Each row is a point. Before rounding, the points of a table are all equally far from one centre. They may lie mostly on one side of it. Where is the centre, to within rounding?
In the rows, zero is written as 100.

Points, 7 rows:
90  111  28
79  91  32
71  139  58
64  94  44
93  128  33
103  98  24
121  137  39
Centre: 108  100  84

Points (11 x 8):
125  91  143  93  165  148  60  98
104  106  136  112  98  130  59  53
111  78  166  136  107  104  84  58
92  111  161  97  127  113  26  75
91  100  159  122  151  148  72  93
70  68  178  114  102  121  62  62
78  77  159  107  120  110  74  47
119  73  195  132  127  105  73  84
93  95  151  120  90  95  84  57
105  118  138  98  130  120  49  63
72  72  165  102  98  95  93  62
Centre: 105  68  141  99  111  112  63  110

Points:
79  110  119  142  125  113  97  88  181  96  117
21  130  77  108  79  134  119  53  166  108  67
55  149  49  112  122  133  124  65  182  99  61
30  106  60  88  114  127  116  90  180  65  79
33  103  56  116  68  101  98  85  175  63  60
56  94  64  82  88  139  84  69  185  81  65
42  96  80  80  93  84  101  49  190  84  85
62  127  102  104  81  153  132  58  131  79  64
21  89  32  161  83  89  135  88  178  97  68
24  76  90  131  76  117  76  102  146  105  39
19  139  86  87  101  110  117  65  156  88  70
55  138  59  107  80  104  107  87  195  87  77
54  147  63  154  73  114  78  75  149  83  113
60  138  105  103  86  79  124  66  161  82  59
58  130  74  107  79  149  101  103  175  142  71
47  129  69  103  104  109  124  115  186  79  110
Centre: 75  87  57  120  109  100  114  78  124  116  88

Points:
146  129  59  114  55  90  81  119  120  45  102  75  111  134  169  73  109  124
117  107  64  95  51  90  88  89  141  104  137  137  148  156  167  119  143  113
148  107  29  102  98  84  103  134  146  41  157  122  121  130  147  84  130  90
114  99  111  105  51  45  116  153  93  78  125  157  143  169  97  48  125  114
138  107  52  149  84  58  87  126  150  43  170  151  135  122  153  106  151  100
127  133  33  144  93  87  81  90  143  56  154  101  149  130  113  67  141  118
79  120  91  126  102  97  54  138  163  98  178  101  142  109  134  61  123  128
119  117  77  122  41  57  40  111  99  33  168  86  100  113  111  64  146  130
78  50  72  117  85  54  70  89  115  67  142  101  111  104  127  69  178  172
143  149  113  123  77  84  91  130  93  50  148  134  188  145  130  79  127  160
105  80  54  143  51  62  103  124  128  45  122  125  123  85  172  42  91  115
129  144  90  146  81  108  111  134  156  52  109  131  123  144  152  90  151  89
94  129  73  117  112  81  103  140  99  35  148  76  95  81  169  76  118  141
113  157  52  124  115  56  73  142  135  52  135  119  134  123  154  70  94  133
144  90  92  137  116  68  107  97  138  5  146  124  82  110  125  46  91  90
131  109  65  140  93  104  105  138  121  34  121  168  126  118  179  85  164  94
89  93  81  122  99  94  70  176  108  22  183  155  97  97  142  76  138  136
89  121  39  96  87  91  94  121  112  45  88  93  111  136  165  120  124  130
148  149  107  125  61  80  104  129  96  37  139  103  121  103  178  137  140  121
99  126  65  95  108  75  98  143  143  54  114  89  157  130  148  59  138  131
116  124  48  155  111  78  92  124  119  47  104  134  116  112  195  85  131  117
91  145  100  89  75  60  82  121  147  54  183  148  100  130  157  102  100  134
121  119  101  145  108  78  70  88  181  34  159  138  87  78  79  81  134  158
116  123  58  113  26  56  130  124  117  72  167  124  118  73  141  85  135  152
112  66  106  133  123  51  108  134  151  17  124  104  139  134  116  54  139  119
Centre: 123  91  102  116  90  89  84  112  105  77  122  135  115  99  110  97  114  125

Points (29 x 24):
92  119  173  155  100  117  119  124  124  82  134  88  121  44  103  140  63  126  106  83  86  114  82  77
90  109  173  143  123  108  128  82  104  58  168  69  122  78  112  134  103  121  106  126  94  100  96  45
68  90  195  108  150  98  141  82  89  113  115  89  115  86  76  141  95  121  106  62  76  110  91  89
71  144  135  123  152  118  124  105  116  89  115  126  107  45  71  159  52  148  121  91  76  122  110  105
71  147  164  138  128  88  104  84  110  114  103  109  114  73  78  179  87  95  138  98  54  117  88  85
118  138  143  131  103  129  136  83  102  87  121  114  90  68  119  146  81  89  124  95  24  105  70  118
94  139  189  121  94  131  133  104  130  128  144  93  101  77  115  117  64  96  77  72  75  100  92  83
98  118  158  150  127  104  134  57  100  92  104  85  107  85  60  128  75  108  81  71  61  73  98  88
98  106  168  117  96  158  116  84  122  88  134  106  112  55  116  159  63  90  94  107  54  101  73  100
49  118  170  136  91  116  106  115  77  92  170  62  86  66  101  118  77  92  118  102  93  97  76  57
78  85  147  138  136  116  146  104  109  96  139  62  87  66  72  139  47  89  143  102  69  70  88  93
52  76  188  99  97  116  135  118  130  57  137  120  109  66  107  106  61  89  113  69  82  91  83  101
56  115  139  114  124  111  118  134  171  134  149  98  101  72  61  136  97  109  73  57  86  111  96  84
70  129  159  108  107  130  129  123  123  92  81  72  119  42  95  126  96  130  96  73  67  120  79  97
82  122  161  149  127  141  107  125  136  95  115  94  137  79  112  136  54  83  87  80  87  95  123  92
39  110  147  108  117  93  139  148  90  71  112  82  92  74  75  148  101  107  34  123  62  92  93  52
79  131  166  134  117  125  176  97  138  74  107  113  126  74  104  145  76  125  116  84  98  94  98  84
90  129  160  125  77  126  128  93  142  92  81  64  111  91  79  142  80  114  70  101  98  101  103  76
35  132  168  106  115  131  145  93  116  95  120  115  125  54  109  173  84  119  98  109  69  117  71  102
71  137  165  137  100  128  114  122  129  80  87  88  107  69  90  147  116  143  138  93  75  97  80  93
53  111  152  112  110  88  150  147  118  87  139  69  124  68  91  159  91  126  139  72  51  77  86  100
66  97  174  129  108  134  76  114  101  116  154  96  96  28  100  112  77  122  128  80  92  92  122  77
73  123  123  135  112  155  141  82  122  91  102  75  143  57  101  128  96  86  111  117  113  87  115  85
83  133  154  121  99  110  123  111  129  124  104  105  144  75  58  161  94  103  127  87  91  109  71  81
99  123  156  87  67  128  128  88  109  115  145  102  124  80  57  151  66  93  108  80  93  83  89  117
75  105  180  120  112  123  102  116  85  96  112  98  118  38  98  156  87  148  98  59  68  81  98  101
96  124  183  148  113  114  130  122  116  111  134  67  85  39  104  155  76  129  124  115  73  91  95  87
73  87  162  141  96  107  129  125  115  95  143  66  107  29  84  135  117  90  136  87  55  100  111  90
58  122  121  136  125  139  142  107  115  79  99  66  120  91  76  117  103  143  98  92  53  93  73  94
Centre: 80  107  121  95  116  87  112  106  109  95  127  111  86  82  109  126  97  106  99  109  86  91  106  91

Points:
61  100  104  119  51  101  95  53  85  70  79  123  102  141  46  130  132  83  93  119  131  23  63  85
64  81  73  111  105  99  116  47  107  62  54  147  90  149  45  130  120  99  138  106  118  38  60  74
90  78  98  117  73  77  142  49  61  57  82  136  120  149  65  146  131  79  89  128  156  49  41  95
83  75  88  117  57  144  97  53  106  65  88  120  110  94  67  150  126  103  86  142  114  58  51  88
88  80  78  124  61  126  128  57  97  87  74  148  120  143  71  193  123  74  119  87  164  59  84  75
74  60  83  133  69  106  101  36  78  91  68  154  105  128  118  157  118  80  105  135  154  53  66  77
34  97  91  121  51  129  165  70  95  116  60  128  87  134  66  152  119  102  110  101  127  57  42  103
57  81  111  121  51  90  145  80  85  104  109  170  111  123  60  121  146  117  144  115  146  40  49  112
55  73  72  99  86  102  107  94  59  92  41  125  104  154  103  153  127  102  71  127  143  63  53  58
81  70  87  98  64  113  94  44  99  102  128  146  105  156  65  129  123  114  80  124  154  70  78  83
52  85  112  129  59  119  141  60  61  104  89  95  129  132  69  195  116  121  115  140  151  86  70  97
53  52  98  138  58  102  119  87  76  88  100  132  95  76  74  177  138  104  90  117  116  65  67  67
74  102  79  126  64  110  91  54  64  64  129  139  87  132  54  155  121  94  101  108  122  59  51  99
88  68  99  109  50  91  117  45  89  98  92  132  105  170  74  124  111  66  88  115  131  44  63  95
63  63  69  119  60  114  71  85  92  82  82  144  126  127  72  164  132  141  133  108  146  40  72  84
47  101  118  112  55  78  129  69  89  57  111  153  95  107  46  176  132  97  93  110  137  57  101  106
77  51  75  123  49  115  90  59  69  77  80  133  159  141  61  150  121  114  100  93  127  61  100  59
96  81  96  138  68  101  122  50  76  77  115  130  81  115  64  155  102  118  126  110  99  36  56  101
64  91  73  165  54  103  91  52  60  62  77  166  137  146  96  151  117  84  118  103  151  90  51  69
68  73  92  123  69  104  160  40  61  83  82  121  99  132  75  159  127  90  91  143  132  74  97  47
30  67  107  118  79  114  109  34  79  81  111  112  98  113  63  160  138  90  101  110  150  56  76  120
104  76  90  144  55  132  123  72  75  74  108  145  140  150  89  169  128  83  113  126  140  50  79  96
92  73  108  107  72  96  105  90  103  100  95  156  65  143  47  167  120  91  101  100  141  40  94  75
78  75  90  93  50  132  123  89  104  76  103  129  129  141  50  169  112  101  106  108  116  40  94  75
82  51  90  99  69  94  127  77  94  93  105  162  140  147  82  153  107  100  110  97  132  58  37  60
49  82  111  137  56  130  94  51  97  63  89  153  101  145  57  158  131  120  98  117  154  53  86  96
74  39  74  114  54  108  119  77  94  82  81  176  153  129  95  148  122  99  130  130  121  62  67  82
74  66  85  119  64  137  118  68  102  97  105  142  121  118  60  169  139  78  111  123  139  45  59  85
100  60  80  111  85  87  118  50  88  74  51  146  100  144  31  153  148  71  87  126  153  71  94  83
55  70  85  139  62  124  109  31  58  65  62  148  120  122  74  130  105  68  144  112  121  46  84  69
50  62  107  119  82  85  107  64  38  122  78  140  145  127  95  140  143  136  99  134  163  58  86  71
Centre: 82  100  99  122  91  97  119  96  86  87  70  121  117  106  80  110  105  102  117  98  145  103  91  101

Points (30 x 24):
144  75  128  121  99  80  80  146  80  79  147  113  48  150  80  132  140  71  113  123  97  132  116  98
108  64  120  151  107  127  100  153  132  56  105  64  62  149  98  139  80  61  122  162  123  68  80  51
105  109  169  92  108  110  81  142  107  51  104  84  69  147  78  83  99  121  101  119  84  84  99  70
98  49  170  165  107  108  87  123  117  23  73  78  20  103  126  125  110  96  120  149  100  119  82  127
141  108  128  106  117  118  70  124  112  58  120  81  80  144  112  129  124  58  52  130  111  88  112  107
128  62  161  85  118  101  77  164  162  62  113  97  93  132  63  153  108  71  92  129  102  80  72  64
88  89  121  123  145  98  104  173  101  59  79  126  35  99  107  105  115  59  115  134  78  65  87  94
101  68  140  103  144  97  90  168  116  48  113  127  58  99  66  121  121  65  140  132  74  135  75  91
87  97  189  123  75  79  111  145  121  70  88  112  93  124  63  166  130  48  106  126  84  104  107  93
106  85  115  163  133  118  90  149  117  80  108  63  78  97  67  142  95  22  149  129  96  107  53  100
147  58  117  145  115  70  87  143  111  50  131  88  5  114  40  83  112  83  111  131  106  130  83  90
133  72  156  107  108  101  59  139  119  35  93  84  62  80  90  110  113  88  111  155  50  79  66  130
142  77  146  124  75  68  46  154  124  38  116  108  38  108  70  93  111  66  70  138  112  105  84  119
127  86  144  119  116  73  41  152  116  61  114  93  50  93  110  78  136  55  123  130  79  118  105  89
101  94  125  147  114  99  65  175  123  61  84  105  27  120  44  127  114  64  83  142  109  94  86  75
132  87  133  99  118  115  55  144  111  36  109  107  147  100  96  112  137  77  86  103  83  74  85  51
126  105  120  98  116  81  42  133  139  52  68  122  36  120  88  94  127  73  94  129  83  79  113  77
110  75  136  116  114  99  75  158  120  31  149  77  72  82  72  102  108  97  70  109  101  79  114  65
129  66  151  101  109  72  79  156  129  20  106  102  88  128  49  147  145  52  135  120  100  126  91  82
98  56  142  114  110  92  84  171  148  38  108  71  85  119  78  104  112  35  117  166  116  83  83  91
123  77  114  157  133  80  128  140  132  28  117  88  8  101  73  135  108  55  86  129  152  85  106  101
90  78  125  161  164  85  69  145  125  6  90  107  40  113  65  114  104  75  125  154  110  71  63  105
131  73  136  67  111  76  61  154  155  30  70  91  103  94  78  108  117  59  92  143  123  88  72  73
108  45  127  96  127  77  82  169  126  42  91  70  80  98  50  131  121  87  143  90  75  97  87  99
136  33  156  112  135  67  93  114  104  21  72  117  50  112  78  99  67  44  110  132  65  117  98  81
94  72  137  121  107  78  94  152  128  19  84  74  45  104  62  134  82  66  97  112  85  121  85  56
147  100  146  115  50  113  80  135  141  43  113  106  118  115  62  106  101  105  84  134  101  70  95  30
130  96  121  127  136  92  89  160  112  72  133  71  87  87  109  149  83  55  128  126  81  65  109  77
108  64  122  127  127  51  73  125  150  28  85  119  44  134  58  113  64  84  149  135  74  112  73  69
107  68  130  101  105  90  56  133  82  69  109  105  86  111  67  93  125  21  119  136  113  102  127  51
Centre: 130  66  136  152  111  84  103  98  117  75  87  114  92  102  86  111  114  94  112  118  124  91  78  89

Points, 31 rows:
60  75  100  76  114  90  112  146  61  93  117  106  142  76  125  91  100  124  113  102  140  87  59  89
41  71  117  105  123  76  95  96  63  63  115  104  137  72  119  97  113  141  117  108  130  62  56  107
40  76  114  114  133  70  112  124  72  78  110  117  146  82  105  124  98  158  94  126  129  77  55  107
53  69  105  109  141  93  102  113  84  88  113  88  131  69  116  94  99  147  129  99  149  82  58  121
56  67  108  81  111  69  106  90  84  86  133  99  125  70  104  103  74  142  94  103  145  67  57  90
26  64  106  105  123  72  110  108  49  69  114  116  122  77  129  93  120  153  111  103  129  96  53  106
46  58  110  89  96  65  107  121  84  101  108  131  129  77  121  91  117  166  102  86  105  70  58  95
63  62  125  94  118  72  127  115  53  80  117  108  138  76  107  96  93  153  94  94  122  93  31  108
70  69  93  98  126  68  102  105  59  58  107  96  140  70  109  105  111  163  97  104  140  100  56  95
83  67  110  94  103  88  130  109  71  78  102  108  141  77  110  96  118  158  92  99  128  81  32  105
78  54  117  85  112  72  133  100  40  83  104  118  138  66  92  74  101  149  107  123  138  87  82  115
75  55  88  96  101  103  111  108  76  79  133  127  132  76  110  111  99  146  118  133  107  77  55  101
56  56  109  109  103  69  101  115  58  73  86  112  139  58  121  78  113  160  108  101  125  95  74  102
75  79  94  100  110  63  126  110  69  98  120  99  166  65  107  97  99  147  113  101  136  76  41  96
68  72  112  73  101  99  106  111  78  77  112  102  136  61  109  100  112  160  114  108  144  80  52  109
80  82  110  89  123  66  125  125  63  82  89  98  134  60  112  95  78  159  118  90  153  96  56  103
66  72  117  89  124  96  106  131  83  70  112  107  141  56  131  91  87  168  99  114  122  78  64  115
85  48  113  103  111  63  111  100  79  82  112  98  131  77  109  111  84  138  107  109  136  80  52  110
59  69  107  72  127  74  114  143  44  76  103  119  132  80  124  99  108  139  115  103  133  92  56  98
86  82  121  113  111  77  103  109  75  100  95  106  151  78  121  89  113  155  97  107  133  53  74  126
36  51  105  103  102  83  131  107  68  88  107  103  141  58  99  102  93  152  105  94  140  90  76  101
41  63  129  117  90  79  115  109  62  75  101  99  122  68  95  94  97  138  107  110  123  110  44  115
69  80  106  80  121  72  107  112  41  83  103  87  141  69  133  97  88  167  122  117  138  89  65  120
61  68  122  75  97  80  99  110  68  76  102  120  150  74  103  93  110  131  96  108  127  69  49  93
50  94  125  82  102  95  117  109  59  69  139  110  117  82  104  75  109  139  105  102  131  69  38  91
79  82  116  105  108  83  110  115  76  97  102  118  128  61  101  107  87  195  97  117  110  90  43  108
52  73  132  90  104  47  114  111  97  76  107  100  155  60  114  93  104  142  112  115  143  77  69  111
60  60  106  93  105  49  114  110  65  106  107  126  119  71  119  79  116  165  99  107  149  85  78  126
73  82  127  113  115  65  112  110  55  82  107  112  135  79  120  109  105  150  89  75  128  88  39  107
44  66  103  103  117  76  118  105  62  70  119  101  161  65  119  92  102  150  105  118  135  102  60  135
43  49  139  89  128  88  126  99  64  71  99  106  136  91  122  83  115  137  109  111  130  75  69  106
Centre: 63  109  102  91  122  75  126  94  85  95  105  112  119  87  109  87  99  136  110  111  100  104  83  104

Points:
119  127  109  50  61  110  94  21  113  104  75  94  83  113  172  35  84  48  114  112  104  107  107  58
139  105  81  10  58  116  105  32  126  98  82  86  122  133  126  48  98  17  143  77  85  115  121  48
137  141  90  24  89  137  113  59  121  114  70  78  129  119  179  54  82  48  155  115  104  93  121  76
152  95  90  73  66  101  89  59  137  145  91  69  121  131  164  30  82  47  155  76  115  104  126  44
124  136  64  19  82  148  89  34  138  137  72  54  96  129  131  59  90  52  134  93  116  94  118  67
112  108  97  54  66  128  109  22  107  152  76  48  95  153  142  43  107  66  131  121  123  127  107  73
117  131  85  66  105  117  77  17  112  130  55  70  116  142  158  42  75  33  131  110  152  106  115  54
98  118  92  77  56  132  87  34  110  136  81  84  105  90  146  72  78  62  171  114  118  81  90  39
141  131  82  5  55  115  84  28  104  132  92  61  113  119  154  66  128  64  144  91  139  116  99  55
101  118  115  32  86  125  97  11  87  138  74  70  78  87  117  33  66  46  137  96  127  106  99  52
130  107  65  78  98  149  113  46  138  135  106  72  153  132  131  60  71  65  129  103  137  80  117  39
93  139  65  60  39  97  93  41  101  109  89  109  120  125  150  46  98  40  133  86  103  104  88  45
114  111  96  23  41  118  92  49  113  144  77  78  106  136  165  53  93  42  148  100  109  88  94  56
132  123  52  43  59  123  61  21  105  126  44  99  126  108  160  46  92  57  120  107  107  113  85  69
151  116  91  51  43  128  103  58  100  119  127  95  89  112  168  57  76  77  127  109  143  110  113  44
119  91  106  57  71  158  131  35  141  106  114  74  109  103  147  74  95  77  151  116  85  117  124  60
152  115  52  54  66  122  98  39  134  114  126  68  107  121  135  44  75  51  142  86  115  96  124  54
121  124  86  47  46  113  95  29  98  121  69  101  102  110  129  59  86  52  162  101  124  63  112  23
109  142  87  46  76  118  84  31  120  127  99  59  100  107  162  58  71  34  121  118  121  101  98  76
128  101  87  25  58  109  93  11  144  140  94  107  104  101  153  33  109  55  131  117  110  85  83  43
124  105  73  29  65  118  129  37  125  131  100  87  131  119  139  59  115  30  147  116  89  108  116  28
124  128  106  58  71  119  101  19  126  113  72  53  133  133  150  42  108  64  130  108  110  113  123  48
141  120  77  39  41  142  81  28  126  120  96  94  98  111  139  71  83  45  119  118  114  96  132  43
140  139  114  47  81  123  82  34  88  143  98  72  100  151  130  59  62  59  163  102  124  87  119  68
147  119  64  47  70  133  49  30  116  100  105  76  100  136  126  48  90  62  131  113  126  121  104  43
128  83  96  35  52  162  78  40  120  121  83  87  104  122  136  43  79  48  147  84  122  78  131  43
107  115  99  34  51  106  134  28  102  149  99  71  115  141  144  53  86  64  160  101  111  89  99  62
122  91  82  35  71  136  75  19  124  139  85  79  93  137  148  44  89  15  149  115  115  96  85  74
141  124  68  32  108  132  83  41  110  132  89  102  116  142  155  34  65  56  150  99  96  118  131  44
Centre: 123  92  97  54  100  100  101  68  122  121  76  126  115  106  106  76  104  65  136  91  142  122  109  97
